Every row gives one point. Each copy is the shape, with its points in the same order, stretched, turned, moved and blurred by noise. Is it also mirrored, or only turned?
(in the rows, 128 means zero)

Shape (6 x 2):
0:  64 110
1:  75 123
2: 157  84
3: 131  74
4: 114 150
5: 200 168
Copy 1 (6 x 2):
0:  67 126
1:  73 127
2: 141 101
3: 119  97
4: 104 152
5: 178 168
Copy 1 is: only turned
Copy 2 (6 x 2):
0:  54  93
1:  71  96
2: 125 187
3:  99 176
4: 126  93
5: 207 137
Copy 2 is: mirrored

Shape (9 x 3):
0: 151 146 101
1: 116 170  51
2: 153 112  81
3: 137 106 134
4:  89 175  44
5: 111 129 124
6:  99 113 124
7: 171 167 138
8: 143 185 143
Copy 1 (9 x 3):
0: 118 177 140
1: 133 181 203
2:  81 172 147
3: 103 133 112
4: 145 164 223
5: 127 125 136
6: 118 109 139
7: 144 185 102
8: 169 165 115
Copy 1 is: only turned
Copy 2 (9 x 3):
0: 144  96 167
1: 219  65 174
2: 145  54 162
3: 123 103 115
4: 249  63 154
5: 160 111 108
6: 164 102  88
7: 104 144 175
8: 130 164 154
Copy 2 is: only turned

Shape (11 x 6):
0:  74 137 120 138  91 182
1:  76  48  87 106 109 122
2: 167 169 112 222 132 153
3:  94  78 115 142  91 103
4: 136 147 140 119 140 101
5: 120 142 130 138 120 135
6: 104  73  83 107 194 112
7:  91 140 109 160 138 113
8:  72 169 159 145 103 164
9:  88 150 141  99  90 185
10:  73 116  68 115 108 120
Copy 1 (11 x 6):
0: 113 158 152  99 163 214
1:  85 121 179  20 169 169
2: 149 105  57 178 138  97
3:  82 122 134  61 128 137
4: 101 147 150 137 101  99
5: 112 142 138 124 131 145
6: 119 134 182  23 176 101
7:  90 162 120  82 139 102
8: 108 186 144 116 131 193
9: 119 166 182 130 156 235
10:  62 148 157  57 172 142
Copy 1 is: mirrored
Copy 2 (11 x 6):
0:  91  82 182 144 106 140
1: 138  47 125 100  47  55
2:  80 249 164 120 170 124
3: 142 109 119  99  39 110
4: 148 143  99 146 157 141
5: 123 136 136 135 138 138
6: 142  88  82 151 145  11
7: 101 144  98 162 118 120
8: 110 107 162 186 124 182
9: 114  61 186 148 135 165
10:  75  70 102 125  86 104
Copy 2 is: mirrored

Shape (11 x 8):
0: 113 203 106 102  80 107  70 152
1: 140 134  42 175  70 202 130 155
2: 174 116 137 175 124 113 176  67
3: 144  99  56 133  80 150  79 123
4: 125 171  77  92 156 139  79 130
5: 133 135  97 144  78  82 192 123
6: 138 114 160 153 167 132 160 145
7: 115 201 132  51  66 179 145 100
8: 131 106  96 160 166 180 164  62
9: 131 155  85  55 111 144  81 146
10: 182 188 148  61 165 141 150 131
Copy 1 (11 x 8):
0: 167 105 163 122 113  97 214 163
1: 161 220 107  87 168  90 123 182
2: 132 205  87 133  95  97 109  49
3: 164 163 113 149 191  61 148 145
4: 191  85 108  81 152 130 181 121
5: 133 222  95 172  97 120 182 100
6:  73 148  92 121 117 170 117 103
7: 249 146 209 126 119 139 151 119
8: 188 165  60 107 120 139  76  76
9: 191 112 165 129 181 118 201 150
10: 171 116 170  79 132 151 182  70
Copy 1 is: only turned
Copy 2 (11 x 8):
0: 197 144 106 121 152 212 131  62
1: 235 163 110 107 134 107 169 140
2: 105 125 158 111 159  63  82 151
3: 192 115 114 124 178 127 184  85
4: 183 108 159 134  96 166 185  48
5: 108 165 112 158 179 133 103 171
6: 113 106 111 125  96  88 108 121
7: 182  99 178  95 150 199 150 149
8: 133 126 188  90  99  70 167 145
9: 188  79 141 153 126 184 187  63
10: 161  55 192 153  85 133 111  91
Copy 2 is: only turned

Shape (15 x 9):
0:  76 142 209 127  87  72  68 178 149
1: 140 138 163 122 101 107  82 165 187
2: 130 168 111 110 112 143 188 118 152
3: 136  51 144 199 127 176 121 132 121
4: 148 161 101  73 151 117 204 116  95
5:  87  88 171 113  32 105  88 155 148
6: 106  52 104 170 137 159 135 155 120
7:  90 154 163 123  94 146  44 136 164
8: 135  83 137  99 154 184 117 154 129
9: 135 163  58 115 111 146 195 180  99
10: 157  80 148 187 151 205 159 138 116
11:  86  77 154 161 135 188 121 119 131
12: 125 103 206 175 126 218  80 152 104
13: 122 182  81 107 166 118 177 133 118
14: 173 170  66 112 138 129 159 102  78
Copy 1 (15 x 9):
0: 190 199  74 129 119 127 132 193 153
1: 181 167 108 105  96 168 114 140 158
2: 102  93 142 146 121  99 146 109 194
3: 134  31 113 118 107 194 110 175  76
4: 107 132 160 172 146  99 194  74 148
5: 214 115 116 107 122 156 142 205 175
6: 115  47 110 134 148 229 144 142  97
7: 179 130  35 100 107 126 117 146 174
8: 134  82  99  73 110 184 184 127  98
9: 130  77 127 217 129 185 208  56 183
10: 107  31 119 124  82 177 135 151  69
11: 100  34  83  82 123 150 126 180 107
12: 153  55  30  86  45 134 135 187  70
13:  80 138 115 188 158 135 166  52 165
14: 149 110 143 197 138 120 156  32 147
Copy 1 is: only turned
Copy 2 (15 x 9):
0: 122  73  79 116  74 209 117 156  37
1: 121  92 123 103  95 162  72 135  64
2: 170 159 157 126 156  93 112 180 110
3:  78 101  97  56 107 127 135 122 146
4: 176 177 113 182 163  64 121 175 127
5: 122 123  85  73  55 202  95 157  75
6:  90 129  96  80  93 112 152 118 112
7: 148 100 130 109 124 211 113 104  78
8: 164 130 103 109 126 103 111  89 127
9: 136 198 112 122 171  52 122 172  68
10: 117 107 103  58 150  85 127 124 150
11: 142 110 119  70 110 147 159 113 141
12: 141  84  77  51 154 163 138  87 132
13: 148 157 145 174 161  81 146 162  92
14: 123 182 122 171 195  82 118 156 129
Copy 2 is: only turned
Copy 3 (15 x 9):
0: 185 146  82  39 107 212 128  99  85
1: 169  85  69  78 116 193 145  95  92
2:  99 105 101 174  68 152 127 153 193
3: 122 129 184  37 142  75 149 193 104
4: 116 127 127 222  99 113 161 133 224
5: 119 153  97  41 159 185 139 136  99
6: 114 149 169  99 143  70 134 232 104
7: 149 112  73  81 125 148 114  78  48
8: 134 121 104 134 153  44 165 155 115
9:  57 153 116 230  59 129 146 214 146
10: 111 121 172  78  92  58 161 197 137
11: 123 145 145  72 131  63 123 184 126
12: 136 145 131  32 110  53 154 131  62
13: 120 122 121 221  73 132 129 156 174
14:  95 122 161 205 120 116 158 119 156
Copy 3 is: mirrored

Shape (15 x 11):
0: 118  97  74 132  88  98 140  71  84  85  85
1: 102  60  88  97  89  80 109 118  65  44 112
2: 112 139  84 131  75 172 124 115 176 131 182
3: 153 150  91 162 149 165 139 139 179  91 161
4:  82 187 159 159 224 137 161 131 155 157  71
5:  71 182 143 188 150 126  79 130 111 110  46
6: 128 122  94 152 105 146 122 147 217 174 104
7: 165  95 141 182 135 144 108 128 129 132 127
8:  61 137 191 168 221 108  95  76 173 130 102
9: 110  91 130 138  59 117 155  80  40 103  77
10: 106 172 123 101 192 160  60  91 173 151  73
11: 149 147  50 168  85 103 117 110 139 154 140
12: 168 167 105 156  84 126 145 100 138 105 117
13: 161 158 138 132  83 102 146 144 155 146 148
14: 127 124  76 123  94 116 138 103  26 132 154
Copy 1 (15 x 11):
0: 194 144  83 128 118 176 100 101 147  85 170
1: 130 146  58 140 102 193  96 115 154  37 188
2: 163 118 111 166 137 132  79 137 215 162 119
3: 142 110  63 151  90  93 102 152 168 167 103
4: 169 103 147  99 129 112 108 186  65 129  71
5: 207 160 141 175 138 199 123 163  79 112  75
6: 176 118 159 154 135  93  88  88 154 158  81
7: 153 103 115 151 115 142 142  80 107 140 135
8: 182  78 143 167 164 117 112 168  53 114 131
9: 193 141 134 109  89 239 147  97 129  74 179
10: 158 160 163 151 160 130  61 155  89 167 126
11: 192 145  97 134 172 163  83 102 179 174  89
12: 184 163 105 135 114 141 156 133 156 146 130
13: 133 143 131 115 154 129 165 129 166 147  99
14: 167 129  95  86 144 249  97 126 158 144 148
Copy 1 is: only turned
Copy 2 (15 x 11):
0: 128 134  84 124 110  91  97 106  97  59  89
1:  86 155  61 143  77  75 127 115  94  50 142
2: 164 121  93  90 124 142 156 132 148 110 115
3: 186 151 143  98 107 123 150 150  94 120 127
4: 147 106 210 172 149 108 146 107  75 138 115
5: 107 135 161 181  74  71 141  67 108 154 103
6: 139 144 109  59 164 143 163 131  87 155  65
7: 124 198 123 132 137 119 122 142 111 140 127
8: 111 135 167 221 103 174 119 137  75 148 128
9: 118 140  70 172 138  45 101  85 137  62 104
10:  92 160 211 149  79 185 179 107 121 124  91
11: 139 127 109  55 135 112 103 148 126 123  71
12: 168 143 122 112 124  89 122 152 119 112  57
13: 139 134 111 110 157  90 144 189 124 134  74
14: 113 132 117 120 129  68 100 115 176  53 143
Copy 2 is: mirrored

Shape (18 x 12):
0: 122 139  99 166  86 173 133 164 144 107  90  99
1: 109 177 111 105 160  93 126 173 157 111 160 141
2: 167 122 123 136 118 161 161  82 155 118  95 143
3: 119  85  76 176 107 100  98 102 171 142 140 178
4:  95 174 144 179  80 164 119  88 128 164 185 122
5: 129 118  96 140  79 146 106  95 132 144 159 139
6: 174 129  91 116 151  91 127 111 161 123 127 166
7: 158 103 170 119  90 168 106  89 128  97 119 178
8: 176 109 141 115 131 121 112 106 120 140 182  96
9: 111 181  92 143 157 170 163  80 105 134 140 137
10: 167  88 169 166 147 146 102 121 137  93 114  97
11: 151 138 108 122 130 167 155 159 151 124 161 154
12:  90 104  78 104 153 138  94 173  81  98 126 178
13: 116  84  98 120  97 185 164 126 146 162 105 131
14: 102 145 157 102 164 119 167 138 126 106 125 118
15: 118 107 156 169 127  86 147 130 114 162 109 146
16: 116 124 134 106 158 102  86 163 149 182 158 135
17: 133 183 165 133 141 111 122 163 159 128 105 162
Copy 1 (18 x 12):
0: 114 141 149  75  64 121 135  97 131 120  62 176
1: 123 191  60 140 158  92 139 101 148 126 166 116
2: 131 117 141 134  91 174 106  99 118 186  98 125
3:  78 177  70 111  79 141  62 117  91 147 150  95
4: 127  87  82  74  77  60  99 182 125 105 143 152
5:  76 110 103  73  91 132  87 132 115 138 154 148
6: 122 191  97 137 129 177 107  81 109 181 159  89
7:  96  87 166 149 108 139  91 107  66 144 148 167
8: 129 144 127  97 141 173 110 176 108 114 180 135
9: 117 113 102 138 100  97 136 171 193 184 129  94
10: 130 178 177 147  81 158 151 161  76 126 118 151
11: 113 139 110 121 116 129 125  86 175 102 130 124
12:  12 165 124 156 173 100 135 123 146 121 137 110
13: 102  82 107 112 115 166 111 108 134 124  77 154
14: 149 143 119 169 176 101 137 137 150 143 124 146
15: 151 164 132 152 152 108  99 146  84 132 102 103
16: 126 172  58 126 183 136 148 130  81  78 160  94
17: 169 158 109 160 140  89 139  70  93 130 126 121
Copy 1 is: only turned
Copy 2 (18 x 12):
0: 156 145 129 170 152  66 118 177 100 142  79 166
1: 116 117 164  92 113 100 125  90 143 108  69  59
2: 100 124 137 157 109 109 104 182  86 129 175 143
3: 133 167 171 169  44 130 133 160 196 170 119 135
4: 175 133 111 106 108 181 147 152  70 177  75 173
5: 149 165 181 144 112 153 149 159 121 157 123 160
6:  91 130 175 148  83 111 122 107 142 112 158  82
7: 154 144 134 114 123 143  99 164 128 103 189 180
8: 128 119 153 122 149 149 192  92 106 169 177 104
9: 127  74 155 137 109 179 109 187  81 127 108 124
10: 167 120  90 141 148  91 132 138 152 170 186 112
11: 115  92 172 130 115 104 115 123 107 149 116 154
12: 142 121 226 140 122 156 100 147 233 105  85 114
13:  92 149 174 153 122 119 116 180 105 181 123 171
14:  89  97 123  62 142 113 124 148 121 120 111  80
15:  85 129  91 109  87 139 150 149 165 154 111 143
16: 104 152 156 108 116 159 137  46 169 181  90  75
17: 108 136  89 101 111 106  94  87 141 100  96 113
Copy 2 is: mirrored
Copy 3 (18 x 12):
0: 174 219 119 115 106 111 139 139 158 169 149 183
1: 128 120 103 178 116 189 119 209 130 141 152 138
2:  85 146  92  97  86 108 103  87 134 211 147 118
3: 128 178 151  97 167 181  84 122  78 249  87 134
4: 174 142 156  83 114 159 134  32  99 133 167 224
5: 121 164 134  78 158 121 103  88  91 162 141 165
6:  76 119  77 130 148 144  90 161 124 215 117 100
7:  76 106 127  28 136 131  98 102 135 165 173  82
8:  80 110 137 125 154  62 123 116  86 146 150 114
9: 128 130  76 141  67 149 138  38 130 110 147 167
10: 107 155 165 112 120  89 158 125 151 194 156  89
11: 135 129 106 132 106 116 113 142  82 148 171 106
12: 132 137 113 129 144 162  90 184 114  64 117  90
13: 132 183 143 126  81  84  52  91  73 159 130 140
14: 103 104 110 162  53 151 125 163 127 127 129 126
15: 147  97 136 114 113 149  76 130  96 180  47 159
16: 134 110 179 176 148 138  44 161 102 128 139 136
17: 146  92 112 122 116 193  88 174 179 168 149 150
Copy 3 is: mirrored

Shape (16 x 12):
0: 104 123 161 113  93 151 135 169 147 170 122 127
1: 148 163 134  96 142 151 119 183 129 119 110 119
2: 105  54 102 179 139 101  86  93 121 114 124 200
3: 116  45 121  99 125  86 107  78  83  85 110 177
4: 125 134 150 110 174 220 117 178 131 176 117  87
5: 111 109 136 106 146 170 122 184 142 136 159 163
6:  89 124 148 132 194  82 159 101 134 129 139 131
7: 154 103  85 152 125  99  95  58 102 101 180 155
8: 162 131 159 102 145 202 147 142 182 143  92 147
9: 108 158 118 102 187 122 151  91 132 185  87 108
10:  80  69 171 120 133 201 136 145 172 103 111 138
11:  75 170 118 105 134 191 137 150 124 135 138 155
12: 117 183 166 139 164 123 126  94 102 145  98  77
13: 105 145 104 130 147 127 146 148 139 122  87  83
14: 115  81 139 159 141  90 108 100  95  88 102 202
15: 128 135 128 148 156 143 189 125  88 148 113 108
Copy 1 (16 x 12):
0: 131  97  50  81 113 111 173 114 148 134 125 131
1: 168 123 114 149 122  83 149  99 164 129 159 103
2:  81 106 151 149 196 150  76 200 191 146  80 194
3: 114 110 145 143 210  87 106 181 168 201  99 215
4: 125  86 111  86 123 102 164  39 155  75 171 107
5: 121 117 114 124 115  98 179 122 193  75 139 145
6: 156 163 190  56 144 145 146 150 151 126 129 195
7:  92 117 160 183 152 152  74 196  94 151 143 196
8: 190  53 105 109 141 106 183 117 147  90 133  82
9: 173 131 136  44 176 161 133 118 117 134 192 146
10: 104  76 129  79 165  61 179 124 184  99  54 115
11:  98 135 124 102 141 117 181 148 157 113 172 111
12: 132 116 161  68 127 134 114  87 100 187 171 127
13: 147 163 123 102 176 112 126 114 144 139 116 108
14: 110 111 164 155 183 130 116 182 201 197  93 195
15: 151 159 143 108 156 171 201  99 130 152 166 170
Copy 1 is: only turned
Copy 2 (16 x 12):
0: 111 130 113 135 129 171 140 151 143 195 118 112
1:  94 139 108 139 106 158 139 140 132  98 152  95
2: 249 198 125  85 151 128 125 131 109 171 167 155
3: 206 206 179  59 189 118 142 130  81 109 152 128
4:  58 104  67 181 125 191  99 169 144 141 140 143
5: 142 161 106 145  85 201 118 150 115 161 191  95
6: 149 103 124 108 109 121 142 119  76 117 112 136
7: 194 174 161 112 182  92 138  77 112 114 171 174
8:  80 167  68 170 110 170 145 164 110 153 134 142
9: 103 106 110 184 163  68 121 125  82 103  74 159
10: 103 148  89  85  58 198 129 186 115 184 166 130
11: 104 165 123 147  67 148  84  96  89 117 149  81
12:  77  95 104 129 166 100 126  85 110  77  55 136
13: 102  95 137 137 101  86 133 142 145 105 102 130
14: 222 213 136  65 147 154 133 111  98 114 133 124
15: 109 114 153 166 139 133 116 102 127 103  61 160
Copy 2 is: mirrored
